Rows are points. Each copy is the shape, with its points in the same order, turned, moved and blurred by noise. Some copies are also mirrored. Which?
In the rows, zero is written as 128.

Shape (7 x 3):
[[209 112  91]
 [ 73 174 180]
 [151  92 135]
 [130  88 171]
 [147 144  86]
 [193 144 120]
 [135 122  95]]
Copy 1 (7 x 3):
[[ 86 197 158]
 [151  68  54]
 [154 158 142]
 [188 145 119]
 [ 84 130 144]
 [ 94 178 115]
 [109 128 151]]
Copy 1 is: mirrored
Copy 2 (7 x 3):
[[208  94 118]
 [ 68 189 155]
 [152 104 162]
 [129 109 198]
 [141 120  87]
 [189 137 122]
 [131 109 104]]
Copy 2 is: only turned
Copy 3 (7 x 3):
[[187 154  83]
 [ 74 149 206]
 [163 115 133]
 [168 123 175]
 [110 144  87]
 [163 173 102]
 [124 123 108]]
Copy 3 is: only turned
Copy 4 (7 x 3):
[[119 164  40]
 [139 147 210]
 [167 140  91]
 [195 144 126]
 [ 93 132  95]
 [112 184  81]
 [121 118  99]]
Copy 4 is: only turned

Shape (7 x 4):
[[180 104 137 152]
 [135  46 187 187]
 [129 119 105 140]
 [128 117 120 116]
 [ 80 171 175 119]
 [ 98 154 141  69]
 [173 139  89 127]]
Copy 1 (7 x 4):
[[208  91 138 151]
 [187  68 223 112]
 [170 114 112 112]
 [169 137 124 123]
 [ 85 138 140 152]
 [124 186 120 145]
 [196 115  80 145]]
Copy 1 is: only turned
Copy 2 (7 x 4):
[[178 148  84 121]
 [231  86  87 157]
 [148 128 114  90]
 [130 128 121 115]
 [158 130 209 117]
 [ 95 137 181 133]
 [129 170  93  81]]
Copy 2 is: mirrored
Copy 3 (7 x 4):
[[147  64  99  89]
 [ 74  32  71 132]
 [139 121  99 106]
 [127 130 100  87]
 [ 82 133 180 122]
 [101 163 159  68]
 [180 118 108  74]]
Copy 3 is: only turned

Shape (10 x 6):
[[ 99 125 151 146 119 150]
 [156 109 158 141 103 144]
 [150 149 133 105  58 109]
 [ 73 174 116 121  93 152]
 [136 110 183  54 169  87]
 [171 131 139 207 187 199]
 [133 141  90 117 128 169]
 [142 171 118  85 120 153]
 [148 174 166  62  69 134]
 [ 62 195 124 128  83  95]]
Copy 1 (10 x 6):
[[110 102 160 128 114 155]
 [145  83 135 166  98 146]
 [190 138 125 152  90 177]
 [143 161 190 112 127 174]
 [152  85  69  56  94 130]
 [ 92  66 150 195 186  86]
 [154 142 169 137 124  99]
 [192 137 146 116 137 124]
 [225 115 135 112 111 185]
 [135 193 150 110 130 212]]
Copy 1 is: mirrored
Copy 2 (10 x 6):
[[139 143 130 105 102 114]
 [139 146 135 160  98 148]
 [ 75 145 161 155 145 156]
 [ 84 160 134  70 134 113]
 [179 169 232 159 156 107]
 [185 198  49 163  82  89]
 [131 196 110 112 150 145]
 [102 211 150 127 149 130]
 [ 68 187 201 144 120 145]
 [ 61 123 149  84 165  88]]
Copy 2 is: mirrored

Shape (11 x 8):
[[174 165 172 158 151  84  74 134]
 [110  93 123 148  99 164 174 132]
 [107 117  80 148 136 164 123 119]
 [141 124 101 138 134  93 164  98]
 [ 85  86 134  86  91 131 117 135]
 [158 117 167 205 158  51  85 149]
 [199 128 195 130 139  84  75 163]
 [ 88 129  75 165  54 149 156  82]
 [123 187 183 127 150  72 107 199]
 [124  87  95  93  87 115 108 180]
 [139 117  87 158  85 143 152 136]]
Copy 1 (11 x 8):
[[125 151 137 164 213  70 125  92]
 [126  78 105 132 112 186 160 126]
 [127  65 129 142  99 140 102 110]
 [179 105  77 128 149 143 113  89]
 [ 97 126 142  98 138 191  96 111]
 [100 111  87 184 227  80 123  88]
 [107 151 139 130 249  90 144 124]
 [158  87 118 143  71 192 147  38]
 [ 79 170  77 101 166  57 148 120]
 [ 97  79 133  63 151 161 117  99]
 [137  60 127 120 122 158 163  86]]
Copy 1 is: only turned
Copy 2 (11 x 8):
[[151 133 107 123 142  82  53 185]
 [ 81 128 110 130 113 172 168 119]
 [101 144 163 130 130 159 132  96]
 [104 139 116 157 155  94 157 116]
 [167 151  90 105 123 176 169 110]
 [131 149  69 167 190 113  43 181]
 [181 102  70 140 121 103  65 190]
 [ 68 200 154 131 130 154 195 135]
 [149 156  43  95 111  85  47 121]
 [180 165 101 162  90 166 144 105]
 [ 88 161 131 164  99 148 152 134]]
Copy 2 is: mirrored
Copy 3 (11 x 8):
[[127  89  67 137  82  62 131 114]
 [122 155 167 148 138 147 146 193]
 [ 75 124 157 180 142 131 179 173]
 [111 139 151 102 128 115 161 127]
 [138 112 150 170 186 135  94 154]
 [181 116  82 144  81  32 154 113]
 [175  70  42 122 111  85 120 123]
 [ 80 118 242 149 113 131 144 181]
 [120 106  49 121 137  47  74 169]
 [155  74 148 142 196 114 144 180]
 [124 105 165 119 127 128 167 190]]
Copy 3 is: only turned

Shape (12 x 8):
[[150 152 193 144 124 111  81 157]
 [144 126 131  72 155 144 121 110]
 [165 157 138 147  90 158 127 144]
 [131 123 137 139 116  80 120  81]
 [158 174  62 117 142 148 109  89]
 [150 160  87 110 177 145 116 166]
 [162 140 163  75 105 151 123 185]
 [128 150 108 126 125 160  75  91]
 [200 182 179 110 179 154 134 113]
 [110 131 112  74  85 115 168 161]
 [ 91 165 165 117 126 141 118 139]
 [133  92 101 194 108  89 138 142]]
Copy 1 (12 x 8):
[[110  74 150 135 192 145 147 192]
 [119 142  80  98 130 123 136 138]
 [105  98 178  99 124 110 124 186]
 [126 123 132 159 170  74 100 143]
 [ 86 154 117 114  95 120  59 173]
 [106 106 112 133  78 169 121 162]
 [ 95  79 123  72 129 126 188 159]
 [106 141 134 103 145 137  71 161]
 [118 149  87 108 144 135 152 249]
 [ 85 117 150 125 106  85 175 100]
 [104 135 169 128 168 154 164 141]
 [167  83 179 166 110  80  95 139]]
Copy 1 is: only turned
Copy 2 (12 x 8):
[[148 102 168 122 180 128  86 112]
 [165 159 135  69 128 149 157 152]
 [ 98 126 154 132 142 154  91 158]
 [167 144  97 137 134 115 130 112]
 [147 179 116  86  70 137  84 161]
 [149 102 147  57  88 158  92 151]
 [111 114 176  81 167 191 134 129]
 [132 180 135  82 122 104  98 140]
 [204 140 187 106 153 175  95 187]
 [ 98 120  84  84 143 190 155 137]
 [139 124 107  76 193 136  95 150]
 [112  87  92 163  94 109 134 126]]
Copy 2 is: mirrored
Copy 3 (12 x 8):
[[ 99 111 171 105 144 130 137 187]
 [152 126 118  83 144  83 142 113]
 [143 155 130 127 163 168 127 150]
 [151  94 184 137 121 145 143  96]
 [137 182 126  71 110 150 139  70]
 [ 88 176 102  95 123 102 118 103]
 [144 154 134 118 177  89 112 187]
 [158 144 131  85  90 145 163 128]
 [108 123 121  55 217 130 161 123]
 [158 166 137 179 142  77 126 125]
 [125 132 131 137 134 113 184 158]
 [118 102 145 183 100 162  90  99]]
Copy 3 is: only turned

Shape (14 x 9):
[[104 129  86 114 143 118  28 182 134]
 [160 148  75 148 132 157 138 162 153]
 [167  85 157 119  57 122 153 121  94]
 [129  82 116 173 107 166  96 122 165]
 [136 111 136  71 116 137 158 174 164]
 [129 139  74 155 136 155 127 170 146]
 [144 158 238 151 101 106 153  85 164]
 [121 149  99 115  78 142 159 153 125]
 [115  95  94 154 147 114 146 120 161]
 [106 159 110  23 141 159  37 169 125]
 [153 150 153  51  71 159 156 125  61]
 [142 149  71 145  30 143 131  85 140]
 [163 164  69  69 143 154 158 151 134]
 [ 11 124 150 150 135 136 157 122 110]]
Copy 1 (14 x 9):
[[ 92 131 149 158 154 217 138 186 142]
 [156 147 102 157 179 136  94 132 115]
 [118 126 120 101  63  82  92 155  68]
 [117 176 142 103 140 155 132 107  80]
 [193 108 153 164 111 129 126 162  86]
 [143 144 109 166 166 166  98 120 114]
 [113  47 142  84 133  56 171  98  68]
 [159  96 122 143 122 143  63 132 100]
 [135 155 138 158 121 134 137  86 132]
 [162  83 142 124 137 229 143 237 147]
 [167  64  81  93  66 117  82 189  97]
 [127 133 146  69 136 119  30 112 124]
 [210 115  97 156 144 134  92 167 156]
 [123  64 123 145  73 198 141  47  96]]
Copy 1 is: mirrored
Copy 2 (14 x 9):
[[ 74 200 153 173 163 165 116 155 147]
 [114 152 101 165 103 113 173 172 166]
 [211 162  79 135  88 123 106 128  99]
 [142 155 103 190 150  75 114 114 168]
 [164 145 103 112 133 124 111 213 151]
 [102 151 108 163 134 116 176 164 152]
 [232  50 144 133 116 150  99 114 151]
 [149 141 119 144 115 115 158 186  96]
 [ 96 115  78 141 135  95 116 129 144]
 [ 95 218 209 136 120 145  92 211 152]
 [203 179 156 107  55 123 124 181  80]
 [151 124 106 229  92  91 135 157  79]
 [108 151 121 134  63 118 156 218 147]
 [121 102 165  88 185  79 140 123  83]]
Copy 2 is: mirrored
Copy 3 (14 x 9):
[[ 58  76 123 109  69  97 172 127 166]
 [153  82  98 154 144  90 148 113 146]
 [126 163 148 155 160  84  88 160  67]
 [148 143  79 154  96  72 171 178 112]
 [118  85 130 157 146 144 162 119  53]
 [162  79 116 134 119  88 162 115 147]
 [122 170 107 241 133 179  95 166 102]
 [147 119 159 156 137 112 146  87 106]
 [174  99  86 121  80 120 121 127 106]
 [ 18 106 135  86 139 142 224 100 144]
 [ 98 174 191 131 211 131 132 111  98]
 [147 187 110 174 113  58 138  65 113]
 [131  89 102 115 186 124 152  67 112]
 [180 149 170 122  64 188 147 151 132]]
Copy 3 is: mirrored
